Each point is reached from the start by the listed moves, each made once or not at all, plus a little noise. Say if it took an odd or an even number of moves. Then give how often each move was made.
(in the rows, 128 means zero)

Moves:
(1): [199 139 107]
(2): [127 180 133]
Start: [ 96 128  95]
Points:
[167 139  77] -> odd (1, 0)
[ 98 179 103] -> odd (0, 1)

Moves:
(1): [170 126 139 144 147 140 115 128]
(2): [124 167 124 107 137 128 129  73]
(3): [114 118 159 147 153 116 106 119]
(4): [107 152 110 179 120 143 106 138]
(5): [124 120 130 128 165 123 155 154]
(6): [133 136 160 146 111 180 170 123]
(7): [141 121 131 159 113 115 154 124]
(8): [122 164 133 125 126 121 135 159]
Start: [134  95 125 131 119 132 117 113]
Points:
[139 148 145 193 164 144  62  57] -> even (1, 1, 1, 1, 0, 0, 0, 0)
[148 198 151 193 117 205 133  91] -> odd (1, 1, 0, 1, 0, 1, 0, 1)
[164 107 120 229 149 139 134 150] -> even (1, 0, 0, 1, 1, 0, 1, 0)
[109 143 180 249 137 162 173 165] -> even (0, 0, 1, 1, 1, 1, 1, 1)

Moves:
(1): [162 106  97 124  93 113 134 122 115 126 123 113 125 139]
(2): [154 165 115 160 117  91 134 120 166 123  92 139 145 117]
(3): [143 129 155 118 123 128 121 136 121 114 101 117 117 135]
(4): [132  99 147 177 139 103  87 149 111 142 107 118 147 157]
(5): [178 154 126 126 182 114 153 122 111 141 122 118 113 140]
(6): [146 153 137 183 118 179 153 149 102 117 127 126 116 135]
(7): [116 108 171 145 112 119 146 100 131 150 130 124 122 125]
(8): [144 125 130 128 141 117 179 178 123 122 121 154 151 138]
(9): [147 109 150 133 150 157 104 149 196 167 138 151 125 150]
(10): [130 128 142 103 114 132 100 136  98 166 131 162 136 136]
(11): [167 137 169 123 125 105 117 129  99 105 177 140 118 147]
(12): [128  95 126 125 148 137 114 121 127 127 124 169 128 117]
Start: [154 106 118 142 162 158 132 119 166 121 143 134 140 126]
Points:
[237 141 136 198 205  85  96 133 139 181  81 158 170 166] -> even (0, 1, 0, 1, 1, 0, 0, 0, 0, 1, 0, 0)
[249  31 242 173 248 139 111 187 160 228  90 223 155 199] -> even (0, 0, 1, 1, 1, 0, 1, 1, 1, 1, 0, 1)
[241 131 184 171 199 132 129 108 228 229 116 189 142 157] -> odd (0, 1, 0, 0, 1, 0, 1, 0, 1, 1, 0, 0)

Moves:
(1): [134 146 121 116 140 122 125 130 147 125 163 139 108 119 114 103 148 104
 119 146 164 132]
(2): [118 149 125 121 135 133 134 121 118 133 124 124 120 118 112 120 121 131
 125 128 130 127]
(3): [133 129 151 120 128 121 111 138 116 120 149 120 132 127 130 129 133 128
 125 122 114 110]
(4): [126 130 129 157 125 128 121 123 128 111 135 137 124 123 129 131 130 130
 128 129 109 125]
(5): [127 126 135 132 161 108 138 127 137 135 132 115 116 115 131 130 137 142
 124 147 148 128]
(6): [130 114 139 126 130 159 152 131 120 137 131 112 125 128 103 138 116 135
 116 137 118 115]
(7): [114 113 128 123 129 130 143 131  98 139 136 126 145 132 141 104 132 125
 140 131 125 116]
(8): [117 119 116 129 133 122 126 143 139 122 127 130 124 128 118 144 130 109
 133 129 112 128]
(9): [134 121 136 117 125 144 135  93 152 146 148 123 119 139 118 140 150 123
 146 145  90 120]
(10): [134 125 128 140 118 124 107 141 135 160 121 137 128 126 130 137 114 135
 137 140 116 135]
(11): [107 127  99 126 113 115 110 119 117 146 176 115 122 141 111 155 135 130
 115 143 116 103]
(12): [119 139 141 129 126 142 138 133 123 132 122 148 143 152 133 140 130 132
 123 124 144 122]
(13): [131 137 122 138 124 135 139 139 133 131 136 122 147 122 113 131 131 148
 131 105 131 103]
(14): [138 150 116 132 136 126 121 142 139 131 145 108 147 156 137 105 121 128
 134 149 118 140]
(15): [110 138 136 121 115 161 113 129 123 127 128 122 109 116 146 124 131 141
  95 108 117 147]
(16): [154 144 122 105 121 110 149 145 141 138 126 121 137 117 137 140 138 119
 124 131 126 106]
(17): [133 128 117 132 117 125 110 134 127 121 115 116 133 133 112 124 151 117
 138 124 132 120]
(18): [136 138 125 120 116 128 150 146 128 127 121 146 109 147 110 126 127 156
 142 130 116 148]
(19): [139 117 129 120 139 146 130 128 113 120 123 116 114 124 143 152 133 141
 155 128 140 106]
(20): [118 121 133 118 104 136 131 133 155 116 115 141 156 111 137 133 127 137
 131 146 133 126]
Start: [155 134 128 109 152 146 148 121 154 169 113 134 153 126 125 119 138  96
 128 122 146 149]
Points:
[135 160  69  78 166 181 196 173 124 196 215  93 137 161  45 114 151 124
 157 165 137  86] -> even (1, 1, 0, 0, 0, 1, 1, 1, 0, 0, 1, 0, 1, 1, 0, 0, 0, 1, 1, 0)
[144 183 133  92 163 199 174 156 129 171  89 115 125 129 101 137 178 186
 137  91 178 125] -> even (0, 1, 0, 0, 1, 0, 0, 0, 0, 0, 0, 1, 1, 0, 1, 0, 1, 1, 1, 0)
[187 154  83  87 112 153 153 133 202 249 205  94 147 122  39 164 198  80
 132 169 113  59] -> even (1, 0, 0, 0, 0, 1, 0, 0, 1, 1, 1, 0, 1, 0, 0, 1, 1, 0, 0, 0)

Moves:
(1): [161 135 134 111 142 137 134 135 128 119 120 133 111 129 130 125 123 116
 118 125 137 127 172 131 125 137 131]
(2): [128 157 121 119 131 117 123 130 142 127 154 118 134 103 103 144 144 139
 128 129 132 110 105 133 140 134 144]
(3): [124 124 169 139 130 157 114 128 121 134 149 102 134 132 110 129 124 148
 128 124 138 130 139 145 116 141 124]
(4): [133 124 122 152 131 133 129 129 131 119 127 130 127 126 130 144 141 151
 138 133 122 116 134 140 122 107 121]
(5): [105 152 131 141 170 130 111 117 131 130 113 109 146 137 104 116 113 132
 156 136 115 141 141 131 131 141 167]
(6): [118 126 105 139 135 168 141 126 163 128 125 120 144 123 115 116 116 116
 121 139 143 122 129 141 140 107 138]
(7): [142 150 131 132 129 121 168 135 122 124 135 142 129 120 125  97 141 149
 126 145 137 113 113  96 112 117 120]
(8): [134 111 127 134 128 122 150 161 122 131 126 111 123 139 131 125 138 114
 141 123 130 121 112 137 151 139 111]
(9): [122 107 109 130 128 102 129 117 164 121 150 142 140 136 123 131 132 134
 117 127 129 148 137 116 146 127 135]
(10): [150 147 125 146 126 141 130 150 114 170 146 128 142 129 156 123 128 125
 123 116 119 140 126 144 129 124 121]
(11): [125 117 126 121 145 108 123 120 110  97 168 136 121 147 140 116  99 124
 140 128 126 117 128 129 123 134 124]
(12): [132 143 130 132 119 139 121 157 128 123 136 171 136 119 104 121 106 138
 139 128 139 125 136 126 138 137 124]
(13): [147 117 123 132 106 116 145 150 149 127 121  98 163 112 124 121 121  98
 141 126 111 149 132 142 119 120 135]
(14): [133 139 119 138 119 130 129 121 130 118 118 127 142 154 137 127 126 145
 118 155 126 137 123 122 134 116 130]
(15): [125 135 155 125 132 128 123 125 136 113 140 118 121 114 166 123 121 132
 125 143 145 131 136 127 135 117 131]
(16): [125 118 157 155 140 166 133 143 130 130 132 127 150 115 151 158 114 125
 114 130 129 119 122 112 110 133 143]
(17): [140 129 130 104 132 145 124 147 117 131 142 135 139 119 137 140 152 133
 145 114 118 120 131 117 141 135 123]
(18): [150 113  98 133 123 131 133 150 111 126 109 100 108 121 126 134 111 157
 156 135 135 169 128  99 137 118 150]
(19): [126 142 148 109 106 127 128 122 156 149 145 140 112 121 122 149 112 118
 162 136 118 111 117 107 142 110 138]
(20): [130  97 119 126 153 109 101 119 118 132 134 133 129 101  96 135 156 137
 120 188 128 123 123 130 113 141 137]
(21): [133 132 135 123 134 121 138 117 123 132 135 127 139 141 136 136 134 114
 152 115 163 133 130 140 132 119 137]
(22): [119 134 127 144 127 145 154 118 121 109 142 139 122 131 118 128 135  98
 128 137 138 169 144 117 136 136 115]
(23): [105 127 118 127 124 110 132 148 114 133 117  91 136 120 108 123  93 134
 133 141 129 117 158 114 144 125 139]
(24): [115 120 128 115 136 129 163 136 124 121 132 137 129 119 119 138 137 143
 109 119 100 155 141 165 132 138 132]
Start: [113 101 114 149 128 110 146 127 123 107  97 152 137 168 114 114 134 117
 131 111 162 163 114 104 164 123 159]
Points:
[100 113 200 189 211 234 184 198 156  82 117 129 179 146  91 114  77 131
 128 128 186 180 186 164 190 162 213] -> odd (1, 0, 1, 0, 1, 1, 0, 1, 0, 0, 0, 1, 0, 0, 1, 1, 0, 0, 0, 0, 0, 0, 0, 1)
[156 137 143 131 105  90 166 174 181 166 178  81 197 142  73 147  92  91
 182 100 184 180 181 123 203 108 212] -> odd (1, 1, 1, 0, 0, 0, 0, 0, 1, 1, 0, 0, 1, 0, 0, 0, 0, 0, 1, 0, 1, 0, 1, 0)
[142  40  54 185 148  90 160 201 165 113 176 168 211 155  78  76 109  81
 148 161 166 183 112 145 196 130 160] -> even (0, 0, 0, 0, 0, 1, 0, 1, 1, 1, 1, 1, 1, 0, 0, 0, 0, 0, 0, 1, 0, 0, 0, 0)
[201  42 113 184 134 128 150 232 109  91  96 105 145 122  40 126 137 154
 186 171 179 199 163 134 162 137 171] -> even (1, 0, 1, 1, 0, 0, 0, 1, 0, 0, 0, 1, 1, 0, 0, 0, 0, 1, 0, 1, 0, 0, 0, 0)
[115 130 202 216 200 198 175 246  95 122 124 100 189 140 114 133  64 168
 145 121 154 175 225 168 186 157 193] -> odd (1, 0, 1, 1, 1, 0, 0, 1, 0, 1, 0, 1, 0, 0, 1, 1, 0, 0, 0, 0, 0, 0, 1, 1)
[177 121  71 115 137 162 231 195 160  99 121 123 137 154  93 182 161 156
 213 124 174 176 126 131 249  74 208] -> odd (1, 1, 0, 1, 0, 1, 0, 1, 0, 0, 0, 0, 0, 1, 0, 0, 1, 1, 1, 0, 1, 0, 0, 1)
[129  85 147 191 195 168 129 152 142  97 101  98 158 168  92 132  83 160
 149 117 177 227 185  70 163 154 244] -> even (1, 0, 1, 0, 1, 0, 0, 0, 1, 0, 0, 0, 0, 0, 0, 1, 0, 1, 0, 0, 0, 0, 0, 0)
